Each row is a point. Examples show where two turns around zero, p and q, send a point. Where does a point land after both, in the order given? Backwards means that the second turn is done in reverse. Each puzzle has new turns, and all numbers are rounded.

Turn p:
[-2.67  0.95] => [-2.32  1.63]
[2.42 1.77] => [2.81 1.06]
[ 0.55 -2.38] => [-0.11 -2.44]
[-0.31 -0.34] => [-0.39 -0.24]
Turn q:
[-0.58 -3.76] => [ 0.02 -3.80]
[-0.55  2.25] => [-0.90  2.13]
[ 0.86 -0.07] => [0.86 0.07]
[0.28 1.59] => [0.02 1.61]
Where do these land?
p, then q: [-0.36 -1.48] => [-0.52 -1.43]
q, then p: [-0.02 -3.00] => [-0.35 -2.98]
p, then q: [-0.58  2.80] => [-0.26  2.85]
q, then p: [0.96 1.68] => [1.14 1.56]

Turn p:
[ 1.20 -0.44  0.38] => [ 0.73 -0.98  0.53]
[ 1.07  3.86 -2.01] => [ 3.02  3.30 -0.29]
[-1.34 -2.83  0.25] => [-2.22 -1.95 -1.05]
[-0.92 -0.59  1.38] => [-1.52 -0.37  0.81]
Turn q:
[-0.45 -1.41  0.65] => [-0.91 -1.07  0.80]
[-0.46 -2.41 -2.23] => [-0.63 -2.76 -1.72]
[2.47 3.30 1.16] => [2.96 2.92 1.01]
[-1.56  0.52  0.42] => [-1.43  0.91 -0.09]
Where do these land?
q, then p: [ 1.92 -0.64 -0.71] => [ 1.16 -1.80  0.04]
q, then p backwards: [0.55 1.07 0.41] => [ 0.26  1.23 -0.19]
q, then p: [ 1.61 -0.91  2.18] => [-0.45 -1.42  2.44]
p, then q backwards: [-4.09  0.49 -1.88] => [-3.65  2.31 -1.36]

Turn p:
[ 1.57  1.25 -1.41 -2.66 -2.32  1.16] => [ 1.46  0.22  0.84 -1.96 -2.71  2.40]
[-0.52 -0.44 -0.49  3.83  2.40 -1.28] => [-0.13  0.95 -2.66  2.19  2.45 -2.00]
[ 0.07 -2.86  0.30 -1.90  4.02 -0.26] => [-1.58 -2.32 -1.26 -2.89  1.13 -3.00]
[ 2.01  1.51  0.92  2.96 -1.52 -1.96] => [ 3.39  1.40  0.67  2.61  1.14 -0.20]
[-0.24  0.80  0.74  1.53 -2.27  1.61] => [0.16 0.50 0.91 1.61 0.64 2.69]
[-1.26  1.38  0.33 -2.19 -0.46  1.01] => [-1.53  0.85  1.59 -1.27 -1.32  0.83]
[-1.64 -1.63 -0.39 -1.57  0.15 -0.29] => [-1.78 -1.59 -0.08 -0.29 -1.34 -0.73]
Turn q:
[ 1.53  0.40 -2.04  1.16  2.49  2.24] => [ 3.22 -0.41  0.08  2.10  0.85  1.88]
[ 1.08  2.34  1.65 -1.01  0.43 -2.75] => [-0.48  0.72  2.13 -2.83  2.10 -0.65]
[ 0.71  2.17 -0.15  0.99 -0.06  2.01] => [ 0.72  1.42  0.71  0.48 -0.03  2.65]
[-2.08 -1.58  0.68 -1.40 -2.80  1.07] => [-2.35 -0.40 -2.09 -0.67 -2.79 -0.03]
[ 0.24 -0.58 -1.99  2.18 -0.31  0.17] => [ 1.21  1.36 -0.36  2.25 -0.43 -0.72]
[-0.85 -0.94 -3.41 -0.24  1.04  1.05] => [ 2.15 -0.25 -2.94  1.43  0.27 -0.04]
[-1.70 -0.45  5.69 -1.06 -0.19 -3.50] => [-5.34 -1.82  2.42 -2.40  1.26 -1.98]
[-1.82 -1.06 -0.63 -0.70 -0.59 -1.37] => [-1.05 -0.08 -1.82 -0.27  0.12 -1.75]
[ 2.89 -0.29  0.20  0.08  0.00  1.08] => [ 1.92 -0.53  1.86 -0.10 -1.34  0.65]
Where do these land?
p, then q backwards: [ 1.37 -1.73  2.37 -1.28  0.04 -1.53] => [ 2.21 -1.59  0.98 -0.68  1.77 -1.59]
q, then p: [-2.33 -0.25 -0.33  1.00  0.09 -1.03] => [-1.00  1.36 -1.44  1.13 -0.32 -1.18]
q, then p backwards: [ 2.91 -0.04  1.77  0.30 -2.30 -2.57] => [-0.28  2.01  1.90 -3.44  0.54 -1.93]
q, then p: [-1.75  2.56 -2.68 -0.40  2.99  1.44] => [ 0.03  1.40 -3.81 -2.89  1.59  0.75]
p, then q backwards: [-1.80  0.06 -4.04 -0.98  0.81  1.78] => [-2.91  0.08 -0.15 -1.88 -3.06  1.72]
p, then q: [ 1.99 -0.93  2.43  0.88 -1.00  0.16] => [ 0.70 -2.50  2.23  0.90  0.08  0.12]
q, then p: [-1.05  0.11 -2.35  1.22  1.72  1.73] => [ 1.07  0.92 -2.94  0.07  1.55  1.03]
q, then p backwards: [ 0.66  0.23  2.83 -0.76 -2.36  0.03] => [-1.58  0.73  0.23 -3.30 -0.26  0.78]
